Each point is reached from the start by the listed moves, each made 0, 1 or 2 times, or once backwards (-1), plus a little noise. Say if it took an odd or an even number of moves. Then give how often each move was made.

Moves:
(1): [ 12   8   3 -39]
(2): [57 50 10 -2]
Start: [ 8 13 10 -2]
Points:
[-24 -22  15 -83] -> odd (2, -1)
[ 74  68  31 -46] -> even (1, 1)
[ 22  11  15 -88] -> even (2, 0)

Moves:
(1): [  1 -27   7 -14  18  -1 -27  13]
(2): [ 1  9  7  1  4 20 -2 -2]
(3): [ -7   3  -5 -29   9 -16  -3  -4]
(4): [ 18 -19  34  -2  -8  -2 -21 -21]
(5): [-5 -8 26  1  3  9 19 13]
(6): [-14   0  -9 -21 -16  -6  -7   9]
Start: [ 9 -6  0 20 15  1  7  1]
Points:
[ -8 -90  79 -88  48 -24 -43  33] -> even (2, 0, 2, 1, 2, 1)
[ -6 -51  10  23  51  26  -3  65] -> odd (2, 0, -1, -1, 1, 0)
[  4 -32  13 -33  -3 -42 -22 -12] -> even (0, -1, 1, 1, 0, 1)
[ 25 -78  80  -9  49  26 -50  16] -> odd (2, 1, 0, 1, 1, 0)
[-10  32 -15 -15  -8   0  22  -9] -> even (-1, 1, 1, 0, 0, 1)
[ 30 -12 121   5   3  40  23 -38] -> even (-1, 2, 1, 2, 2, 0)

Moves:
(1): [  2  -1   2   7  -9  -9   6  -5   6  -9  13  -9 -13  10  -9]
(2): [ -3   4 -14  15  -2   7  -6   2  -6  -6   3   6 -10   3   1]
(3): [-19  -4  -4   9  14  -5  15 -20 -25   4   2   2  -6  14  -6]
(4): [ -9  -9  23  15   8  -2 -12   1  -4 -17   7  -2  -7  -7   0]
(5): [ 40 -15  -4  -5  13   4 -13 -18   8   0 -10 -10   1   4   8]
(6): [ 11   1  -5  -8  -3   5   5   6  -2  -8 -19 -12  -1   7   8]
(7): [20 -4 16 16 10  7 15 15 30 11  5 17 22 -6  4]
(8): [ -3  -1   9  12   3  -3  -5  13  -8  10   8 -14  -5 -17  17]
(9): [ 10  -8  -7  -2  -5 -20   2  -1  11  -2 -26 -14   6 -20  15]
(10): [  0   3   2   8  17  -3   6  -2  -7  -8   2  10 -12   2   3]
(11): [  1  13  -7 -12  14  13  12  -7   7  14   4   2  -4  -2  -4]
(12): [-14   3   5  17  18   3 -10  16 -12  16   1   9   4  20  13]
Start: [  0  12 -11  -6   9  -7   1 -15  -1 -12  11   3  -8  -2   3]
Points:
[  -7   -7  -23   43   60  -56   23  -96  -69  -55   33  -62 -121  -19
   16] -> odd (2, 1, 2, 1, 1, 0, -1, 2, 1, 2, 1, -1)
[-32  19 -61 -24 -34 -42  78 -46 -24 -27 -31 -35 -18  58 -25] -> odd (2, 0, 2, -1, -1, 2, 0, -1, 1, -1, 0, 0)
[  1 -12  20  25   3 -45 -49  17 -26 -94 -34 -49 -51   6  49] -> odd (1, 0, -1, 2, 0, 2, -1, 0, 1, 1, -1, 1)

Moves:
(1): [  2  -5  -5  -3  -4   0   1  -9   2   3  -9 -10 -14 -11  -7   5  -8   1
   5   1   1   7   2 -13   2 -11]
(2): [ 12   6  -6  -6   1  -8   6   2  10  10 -12 -25   2  12  -1   9 -14  -9
  15   7  -9  -4   4  -4   0   3]
(3): [ -2   3  -1   7   2  -5  -4  -7   3   8   5  10   3  -2   3  -7   2  -7
  -6  -3   3  -5 -11   2 -12   0]
(4): [ -2   6  -2  -1 -12  -2  -7   9  -4   3   0  -1  -4  -2  -1  -2 -14 -10
   7  -1  -1  -1   3  -1   0   0]
(5): [ 9  9 -5 -1  1  5  5 -5 -8 -5  4  8 -7  1 -4  1 -8 -2  2  5  1 -5 -6 -3
 -4  1]
(6): [-5  3 -9  2  2  2  1  5  2 -6 -2 -6  1  4 -8  3 -1 -2 -1  8  5  1 -8  5
 -2 -3]
(7): [-3 -3  4 -2 -2 -3 -2 -4  3  1  9 -1 -3 -2 -2  6  0 -2  3  1  1  1 -1 -7
 -4  4]
(8): [-7  0 -2  0 -3 -5  6 -3  1  7 -6 -1  5 -2  0 12  1  0 -4 -2 -2  1 11  5
 -3  4]
(9): [  2   5   2   9  -8 -14  -1  -4   2   1   2   6  -5  -2   0  -8  -1   0
   0  -3   0  -9   3  -6   0  -1]
(10): [  1 -11  -5  -4  -4  -5   0  -4   9  -3  10   5  -1  -2  -6  14  -1  -9
  -2   5   5   4   9  -4  10   1]
(11): [ 10   9   0   9  -3   7  -1 -17  -4   0   0  19 -20  22   3  -9  21  -7
  -2   2   4  -3   9 -13  -6   0]
(12): [  4   7   1  -6  -4   5 -14 -15   6  -4   9   2  10   2   4  -7  10  12
  -4   6  13  -3 -15   8  10  -9]
(13): [ -3   0   3  16   0   0   2   4   9   9  -1   9   6  -6  -4   5  -2  -7
   5   1   9  -6   0 -24  -1  -1]
(14): [ 5  5 -3 -8 -3 -1 -2  2  2 -4  1  7 -3  1  0 -4  3 10 -1  1  0  0  0 -4
 -1  2]
(15): [  7  -1   1   8 -10   1 -10  -6  -5  12  13  -4  -3   4  -9 -13   1  -3
   8  -1  -3  -3   1 -23  -3 -20]
(16): [-3 -2  5 -4 12 -5 -1  2 -7  0 -1 -2  1 -1 -3  8 -1  1  0 -9 -1  2  4 -3
  3  3]
(17): [  8   1  -1   4   7   3   3  -2   9  -2  -7 -21   1  -5  -6   4  -3  -4
  -1  -8   2  -5  -4  -5   2   5]
(18): [-7 -3 -2  0  2 -2 -1  6  6 -1  2 -1  1  5 -4  4 -1  0  9 -4 -4 -4  2  3
 -3 -6]
(19): [ 6  6 -1 -7  0 -1  4  6 -2 -1 -5 -3  0  4 -8  6 -5  2  4  6 -6  1 -7 11
  6  4]
(20): [ -9   6  11  -8  13  -5   1 -10  22  -5  11   6   6   2   4  -5   9   8
  -7  -6   3  15  -5  16  -3   7]
(21): [-6 -8  1  1  4  1  1 -2  1  2 -1  4  5  6 -4  5 -2  3 -6  0  7  2  4  4
  1  9]
(22): [  0  10  -3  -2  10  10  -8  -5   3  -8  -3  -3  -1   3   1 -12   6   5
  -2   9 -11   1  -4  11   0  -1]
(23): [  0  -1  -1  -7   0  -1   3  -9  -9   0  -3  -6  -6  -5  -3  -1   2 -10
   4   5   2  -1  10  10 -10   2]
(24): [ 8  5 -2  4  1 -1 -5 -3  4 -7 -6  6  4  6  0  1  4  1  1  1 -7  7  1  4
 -3  1]
Start: [ -7  -8  -4   6   7  -2   3  -6   2   4 -21  -3   1  -2  -4   1   2  -4
   5  -3   7  -8   2   1  -7  -6]
Points:
[ 30  25 -12 -18  21 -14  -5 -15 -72   6 -75 -39 -65 -28 -20 -51 -28  -8
  11 -10 -31 -37  22  10 -27  13] -> odd (1, 0, 1, 1, 0, -1, -1, -1, 2, -1, 0, -1, -1, 2, 0, 2, 1, -1, 1, -1, 1, 2, 2, -1)
[ 24  45 -38  74   0  -3  -9 -46  61  11 -38  14  27  14 -26  -5 -30 -32
  -7  42  31 -45 -26 -26   2   9] -> even (0, 1, 1, 1, 2, 1, -1, 1, 2, 1, 0, 1, 2, -1, 0, -1, 1, -1, 0, 0, 2, 2, -1, 1)
[  23  -12   -3   86  -16  -26  -54  -44   -1   31   33  101   19  -17
  -18  -19   41  -18  -11   -5   30  -25  -14 -110    6  -72] -> even (0, -1, 2, -1, 0, 0, -1, 0, 1, 2, 0, 1, 2, 0, 2, 2, -1, -1, 0, -1, -1, 0, -1, 2)
[  49    4  -45   35  -25   40  -71 -121    4    2   16   27  -50   56
  -27  -57   72    2    2   41   44  -10  -48  -72  -47  -87] -> odd (2, 0, 2, -1, 0, 2, 2, -1, -1, 0, 2, 2, -1, 1, 2, -1, 0, 0, -1, -1, 1, 0, 0, 2)
[ 27  82  -6  28  58 -17   0 -82  65  26 -39   5  -6  52 -35  -3   7  12
  33  32 -12   3 -45 -33 -21 -30] -> odd (2, 2, 1, -1, 2, 1, 0, 1, 1, -1, 1, 1, 2, -1, 1, 2, -1, 0, 2, 2, 0, 2, -1, 1)

Moves:
(1): [ -5   8   6 -12  -5   5 -13   1   4   3   9   0  -6  -4   3   5   6  -2
  -2   5  -9  -7   6   4  -1   1]
(2): [ -4  -4  -4   1   0   6  -2 -14   2 -11  -7  -8   4  -2  -6   1   1  -5
  -8  16  13  11   3   3   6  -5]
(3): [ -4   6  -1  10  -2   5   8   2  -5 -13  -1   1   5   1  -8   3   7   1
 -10   3   4   7   0   3  -2 -12]
(4): [ 6 12  1  1  4 11  0  5  9  7  6  0  2 -6 -2 12  1 -4  0 -1  6 -1 -3  3
 14 -8]
(5): [-4 -1  3  4 -4 -7 -4  5  8  2 -1 -7  2 -4  5 -3 -6 -5  6  6  1  2  0 -5
 -6  9]
(6): [ -4   4   2 -12 -12   2  -9   7   3  -7   5   7   7   6  -4 -16  12   1
  -4  12  12   0   4  -2   6   9]
(7): [ 6 -6 -4 14 -5  1  4 -7  0 -2 -8  3 -1 -2  4  5 -6  9 -4  2 -7  2 -2  0
  0 -6]
(8): [ 9  2  3 -6  6 -7 -2  4  1 -5 -1  1  1  1  9  2  5  3  4 -1 -6  3 -1  4
  0  0]
(9): [  4  15  -7  -5   9 -15  12  -1   3  11 -14  -6   2 -13  -7  -2 -12  -3
   7 -10   6  -6   6   0  -2 -19]
(10): [ 4  8  5 -3 15 21 -1  5  5  9 -4 -3 -1 -2 -4  9 17  7  0  4  1  0 -8 19
  5  3]
(11): [  1   2  -2  -1  -1   2  -2   6   0   8  -9 -10  -2  -5  -3   7  -2  -4
  -6   4  -8  -1   3  -1  10   6]
(12): [  0   0   6  -5   5  -1   3   6  -1  13   6   2 -10   3   3   7   5  -3
   5   0  -7   5  10   2   1   4]
(13): [  0   3  -9   5   2  -1  10 -16   5  -9   6  -2  -3   1   8  -3  -7   6
  -5  -1   2  -3   2  11   3  -1]
(14): [ 4  3 -5  4 -4  5  1 -9  3  1  2 -8 -3 -8 12  3  6  5 -5  5  7  0 -3 -6
 -2  2]
(15): [ -1  -7  -5   7  11   7  -3   5  -5  -4  14   7  -1  -5  10   2   1  10
  10  -7 -13   9   7  10  -8  15]
(16): [ -2  -4  -3   8   6   2  -8   4  10  -5 -10   3   1  -1  -7   1   7  -9
   4  -6  -3   3  -1  -2  -3  -3]
(17): [-10  -3 -12  -5   5   3  -8   5  -3   0  15   5   1   7   2   1  15   3
   4   4  -7   7  -3   8  -4  13]
(18): [ -4  -1  -6  16  21  -9  -5  -9  -4  -7   0  -3 -11  -6   2   8   4   8
   9   0   7  -1   4   9   7   8]
(19): [ 10  -2   1  -6 -10 -11   4   4  -5  13   3 -11  -6  -5   1   9  -2   6
   0  -9 -13  -6   1   4   3   2]
(20): [  1  -4  -5  -2  -4   3  -9   6   7 -10   4   2  -8   0  -3  -4  -4   0
  -1   7   5   7  -6  -3  -6   7]
(21): [  7   9  -6   5  -1  12  -7   5   0   2   7   3 -11  -4   6  -1   2   3
  21  -2  -7  -5  -3   5  -6   9]
(22): [-10  -7  -4   3   2 -12   5  -2  -1   0  -8   5  -6 -11   8  -7  -6  -7
   6  -3   8   1  -2   3   2  -6]
(23): [ -6   1  -4 -11  -9 -21  14   0   8   4 -23  -9   5  -6  -7   7 -18  -1
  10  -8  -7  -1   1 -17   3   0]
(24): [ -6   6   0   2   2 -12   5 -14  -3  -3  -7   1   0 -11  -6  -6  -4  -1
  -6   2   5   6  -4  -1   9   2]
Start: [  9   8 -16   6  13  -3  -7  -3   9  -2  -1  22  -7 -10   1  -9  -9   8
  19  -5  -6   1   0  -6   3   3]
Points:
[-63  57 -83   2  13 -45 -73  -5  39 -39   0   9 -40 -82 -29 -53 -11 -32
  63  40  34  19   4  -1 -10  44] -> odd (2, 1, 1, 0, 2, 1, -1, -1, 2, -1, 1, -1, 0, 0, 0, 1, 2, 1, 0, 2, 2, 1, 0, 2)
[-30  46 -48  13  73 -24 -27  -7  27 -32   2  19  -8 -48 -71  32  60  12
   2  11  28  47  -3  67  56 -15] -> odd (1, 1, 2, 2, 0, 1, 0, 0, 1, 1, -1, 0, 0, -1, 0, 2, 2, 2, 2, 1, -1, 0, 0, 2)
[   7   95  -14  -31   22 -105   44    5   16   28  -26  -13  -50  -86
  -19    4  -54    3   56  -25    2   -4   35   21   47  -22] -> odd (1, 0, 2, 1, 1, 1, -1, 1, 2, 0, 0, 2, 1, -1, 0, -1, -1, 1, 2, 1, 1, 1, 1, 2)
[-27  -1 -61  -8  45 -19  -6  68  47  -6 -48  29 -14 -16 -34 -31 -29 -48
  89 -13 -17  55  25 -12 -51  10] -> even (-1, 1, 1, -1, 1, 0, -1, 0, 2, 0, 1, 2, 0, -1, 1, 2, 1, -1, -1, 2, 1, 1, 1, -1)
[-28  63 -36  -1 115 -31 -32  13  18  33   5 -15 -56 -47   3  32  27 -16
  49  12 -20  -7  26  84  22   8] -> odd (2, 0, 1, 0, 2, -1, -1, 1, 2, 1, 2, 1, 1, -1, -1, 0, 2, 2, 0, 0, 0, 1, -1, 0)
[ 13  62 -20 -29  36  99 -62  64  12   4 121  63 -50 -32  48  18 108  44
  -3  45 -11  36  15  71  21  51] -> odd (2, -1, 2, 2, -1, 2, 0, 1, 0, 1, 1, 2, 0, 2, 2, -1, 1, 0, 0, 2, 0, 1, -1, 0)
[ 28  17 -42  -9 -30 -26 -27 -14  12  12  52  34 -27 -33  38   9  30  32
 -32  11  -7  -1 -24   2  39 -11] -> even (1, -1, 0, 2, -1, 1, 2, 1, 0, -1, 0, 0, 0, 2, -1, 0, 2, 0, 2, 1, -1, 1, -1, 1)
[ 46  67 -73  26  51  52  13  11  40  72  26  -9 -63 -71  64  66   7  13
  51   3 -57   7   8  93  17 -33] -> even (1, 1, 1, 2, 1, -1, 2, 1, 2, 1, 2, 2, 2, 1, 0, 0, 2, -1, 1, 0, 2, 2, -1, -1)
[ -2  41 -35  13  58  48 -34  25  53 -30 -20  43  13 -14 -23 -28  57 -27
  27  74  45  75 -34  57  15  -7] -> odd (-1, 2, 1, 1, 2, 1, 1, 2, 1, 2, 0, 1, 0, -1, -1, 1, 2, -1, -1, 1, 1, 1, -1, 1)
[-29  10  -7 -57 -25  11 -52  92  51 -11 -17  39  20 -11 -24  -5  28 -16
  38  28 -42  39  -8 -16  13  57] -> even (1, 0, 1, 1, 1, 2, 0, 1, -1, 1, 1, 0, -1, -1, 1, 1, 1, -1, 0, 1, 0, 1, 2, 0)
[ 28   8 -55  42   6 -18  52  -7   6  -6 -26  15   6   0 -13   3 -46  -3
 -34  -8  -4  20   5  -8 -13 -86] -> odd (-1, 0, 2, 0, 0, -1, 2, 0, 2, -1, 1, 1, 1, 0, -1, 0, 1, -1, 0, 1, -1, 0, -1, -1)
